Each row is a point. Each copy is the shape, with its points in the same order, turned, moved and blurred by noise. Say if it was mirrored as well.
In the rows, 128 means zero.

Shape:
147 111

56 161

138 141

108 69

139 142
Copy 1:
157 91

79 157

153 124

111 57

151 123
Copy 1 is: only turned
Copy 2 (5 x 2):
128 139

159 39

149 120

73 95

156 118
Copy 2 is: mirrored

Shape (9 x 4):
168 121 133 157

135 110 123 116

65 220 99 157

161 91 76 158

143 122 116 125

155 123 106 147

123 104 219 89

160 137 86 141

103 128 174 157
Copy 1:
147 100 154 155

128 120 114 120

47 188 218 134

181 125 151 102

136 122 134 130

142 121 148 133

61 62 83 155

148 146 158 134

72 79 165 130
Copy 1 is: mirrored
Copy 2, 9 rows:
138 105 170 152

104 91 130 128

145 216 83 111

137 91 130 200

123 99 130 140

139 104 142 160

45 97 173 72

163 109 123 151

75 151 170 121
Copy 2 is: only turned
Copy 3, 9 rows:
167 130 152 171

168 130 146 110

85 158 32 150

208 88 123 132

164 137 132 124

173 126 121 141

97 166 217 117

193 136 103 144

91 121 152 147
Copy 3 is: only turned

Shape:
108 155 209 118 110 135 65 147

141 77 128 146 182 137 123 145

125 131 103 130 96 96 166 134

113 137 111 122 116 86 147 75

148 161 213 61 123 124 135 95

135 134 175 68 118 143 62 73

151 195 59 139 155 136 135 75

136 115 128 157 117 122 129 130

99 114 202 123 160 105 64 105

171 69 191 129 164 136 154 131

151 135 129 131 119 120 136 84

138 61 90 152 183 89 124 177

186 168 100 126 112 79 141 75
Copy 1:
113 84 202 65 144 141 78 128

124 68 105 134 153 146 158 175

136 138 125 151 109 92 140 112

111 121 122 166 137 119 127 70

163 80 166 68 146 147 126 46

133 59 143 97 140 180 61 71

124 185 89 161 145 195 130 97

132 108 145 153 134 127 129 145

84 48 165 95 186 142 97 113

172 34 144 120 161 137 179 139

146 113 136 158 143 150 125 95

115 83 69 143 161 95 153 198

171 157 112 169 168 133 111 74
Copy 1 is: only turned
Copy 2 (13 x 8):
99 149 176 138 142 179 170 150

170 99 94 151 160 127 94 159

140 98 112 118 81 87 137 101

135 89 93 114 120 110 165 66

145 111 152 66 154 152 218 140

91 114 118 73 171 194 174 124

145 169 23 104 121 105 159 81

149 112 109 141 104 136 120 120

117 101 145 163 192 181 170 125

208 74 131 117 152 154 130 176

154 110 86 105 115 144 156 102

146 70 78 185 140 87 85 165

144 102 44 104 80 128 196 99
Copy 2 is: mirrored

Shape, 16 rows:
160 119 155 133 109 76 84 86 53 144 33

142 139 115 121 121 101 197 119 149 136 110

132 154 119 77 150 169 179 130 144 130 118

75 80 149 131 167 184 161 100 127 142 119

151 170 114 141 169 156 145 123 159 139 144

152 124 126 112 157 125 187 93 155 118 188

150 143 214 128 123 105 77 109 58 142 70

63 130 146 142 108 148 103 55 139 112 80

156 120 116 103 92 147 127 139 119 177 160

142 122 121 185 127 68 92 132 76 115 48

119 155 94 71 177 110 143 124 118 137 154

201 111 86 94 146 158 147 92 142 136 139

64 123 155 160 144 104 133 69 160 144 92

127 151 103 126 128 162 178 88 94 123 161

151 140 177 152 96 62 92 134 78 88 50

125 100 122 85 137 166 131 119 142 106 158
Copy 1:
186 77 162 146 63 161 93 154 74 84 18

167 107 106 136 104 109 160 117 160 98 110

123 142 81 96 131 130 167 154 139 88 110

124 123 55 172 184 152 147 102 94 91 77

165 167 86 117 133 143 147 150 131 155 117

159 169 127 106 164 128 172 88 140 111 123

134 97 182 163 105 177 92 177 95 107 11

117 131 72 172 85 195 110 83 102 107 54

125 88 143 101 129 137 150 134 92 138 138

212 104 145 194 67 142 73 161 79 91 74

133 177 112 91 126 76 145 129 95 110 106

186 128 116 60 138 163 165 122 99 105 127

140 125 70 181 115 140 96 76 131 130 48

134 159 114 136 117 140 209 108 93 113 108

166 103 188 183 57 163 75 164 128 80 56

116 152 107 104 158 162 128 105 106 80 131
Copy 1 is: only turned
Copy 2, 16 rows:
249 110 184 125 80 57 98 123 116 141 97

107 92 140 121 147 100 154 138 145 151 97

118 101 142 83 163 153 135 131 153 98 130

154 68 142 129 150 161 140 75 97 102 180

132 153 121 131 173 166 123 117 131 134 117

102 105 114 125 177 113 138 83 176 165 143

222 135 215 147 106 65 78 111 122 99 131

178 80 170 168 68 176 120 93 126 144 132

145 133 130 91 140 114 105 161 136 160 185

221 137 153 171 70 60 162 131 90 112 86

103 135 104 80 136 118 94 101 136 120 109

176 113 86 83 168 139 131 125 185 156 133

148 66 157 187 116 139 123 79 83 153 117

130 140 150 85 135 143 164 85 138 160 156

210 132 201 170 76 52 123 133 138 98 95

122 99 98 115 116 142 116 113 162 108 182
Copy 2 is: only turned
Copy 3 (16 x 11):
143 124 203 137 145 121 85 61 58 147 70

160 128 124 58 149 109 124 117 152 137 134

121 139 158 80 162 147 126 143 203 148 149

78 114 176 120 179 106 195 127 169 100 142

135 139 104 124 177 118 126 173 184 140 114

138 103 124 73 159 109 122 188 172 84 150

92 120 210 142 113 128 102 112 77 164 49

49 140 128 132 167 141 136 70 122 83 102

140 78 136 131 147 158 114 150 136 162 173

165 173 160 155 137 83 111 78 65 141 86

115 134 155 105 176 97 70 162 175 134 164

186 91 149 116 191 164 115 158 180 104 137

73 112 119 117 158 82 141 73 138 95 102

110 134 137 83 196 143 130 173 124 116 153

145 168 180 123 82 118 95 89 60 138 73

108 121 153 131 143 155 134 158 177 93 167
Copy 3 is: mirrored
Copy 4:
218 155 95 155 88 90 150 61 98 65 150

130 149 96 153 159 145 164 137 136 161 130

138 106 152 102 162 151 160 162 103 150 122

120 24 138 119 130 107 131 117 148 114 121

150 119 164 140 147 171 107 153 128 160 149

110 132 137 103 190 153 124 136 165 145 151

200 146 141 166 111 65 116 83 80 49 132

150 88 135 145 49 117 142 133 184 71 109

139 132 141 98 125 92 123 125 122 185 162

178 141 70 190 73 142 110 61 91 96 147

148 113 110 89 148 153 135 168 108 118 177

185 126 119 64 162 162 138 102 147 176 126

147 80 107 177 98 116 125 148 193 85 127

121 110 167 109 127 156 168 111 134 146 186

159 192 95 179 88 107 121 71 73 55 123

120 97 133 56 129 139 110 128 135 138 122
Copy 4 is: mirrored

Shape:
94 146 101 121 149 115 46 146 138 126 88 128

76 116 93 154 132 150 89 64 94 155 140 166

141 69 150 136 143 170 137 168 61 97 115 118

146 180 173 59 205 130 145 177 93 157 158 100

174 149 87 54 195 77 144 198 105 131 98 143

134 123 163 158 86 97 33 167 106 155 60 134

139 117 119 100 125 129 138 159 148 152 126 52

162 139 78 118 93 178 153 136 159 126 173 146

95 169 109 185 99 153 106 155 132 102 165 122

158 186 168 78 163 124 147 129 123 51 130 142

146 84 144 91 184 115 106 154 97 121 187 135

123 145 127 71 148 96 163 111 38 109 140 141

54 109 119 88 82 145 118 145 121 162 124 116

81 124 174 118 167 114 149 138 106 132 110 138

164 144 87 113 120 176 118 188 83 116 115 126
Copy 1, 15 rows:
88 120 104 95 112 95 82 128 106 187 116 93

53 152 190 74 123 108 109 106 104 113 105 90

163 161 140 131 153 67 145 180 69 99 144 89

162 121 80 78 43 113 188 120 64 124 196 110

127 132 69 132 42 114 128 162 33 167 173 175

130 148 88 66 186 147 68 148 138 176 145 113

133 71 131 121 106 127 178 181 115 145 140 123

141 126 161 168 76 143 152 120 110 109 65 136

132 142 137 137 83 120 108 130 176 125 93 50

138 141 57 152 61 63 144 83 116 83 160 145

163 142 167 94 92 71 145 108 66 152 180 124

98 189 112 82 54 67 152 152 93 89 168 160

100 144 131 77 132 115 194 163 137 165 73 116

88 167 104 105 122 88 179 133 107 131 177 90

167 140 105 124 85 123 113 181 64 112 87 106
Copy 1 is: mirrored
Copy 2, 15 rows:
164 162 128 111 57 125 138 110 173 135 118 129

147 168 101 182 103 181 143 149 145 158 187 133

174 96 155 154 176 129 135 149 167 67 126 80

88 104 71 74 161 63 179 142 153 116 109 75

167 103 115 50 167 48 136 147 188 168 96 131

122 161 182 145 89 138 72 60 179 111 92 117

153 88 99 115 115 98 102 124 91 88 112 108

190 178 86 134 164 82 125 127 74 120 179 103

163 155 129 164 90 92 164 79 121 94 206 111

131 174 116 112 172 55 210 142 137 86 86 154

111 126 140 97 145 93 135 210 150 96 154 90

119 98 106 171 172 85 182 173 166 160 111 139

154 114 135 161 84 130 136 123 94 169 117 57

120 100 150 116 139 146 189 127 132 129 115 112

198 137 102 134 163 76 113 110 167 107 133 79
Copy 2 is: only turned
Copy 3:
116 84 91 142 138 144 211 130 133 136 108 98

138 117 42 140 194 130 111 97 123 97 135 98

131 213 109 131 127 145 157 150 75 89 122 175

96 197 141 147 88 81 146 188 167 188 145 119

183 173 172 117 118 88 223 144 165 179 148 122

86 63 145 131 152 125 197 140 42 107 142 107

140 132 154 162 52 115 144 130 144 117 106 128

171 160 121 56 86 152 104 106 138 115 98 90

99 134 96 100 113 210 119 97 117 134 116 91

126 153 114 68 115 123 142 179 141 211 108 181

100 182 114 99 123 98 166 162 180 93 156 149

141 187 88 117 137 70 152 99 139 188 160 178

149 102 65 156 67 130 126 112 104 114 153 97

140 133 104 154 130 138 130 168 121 156 168 152

139 204 119 103 102 129 187 112 98 126 100 90
Copy 3 is: mirrored
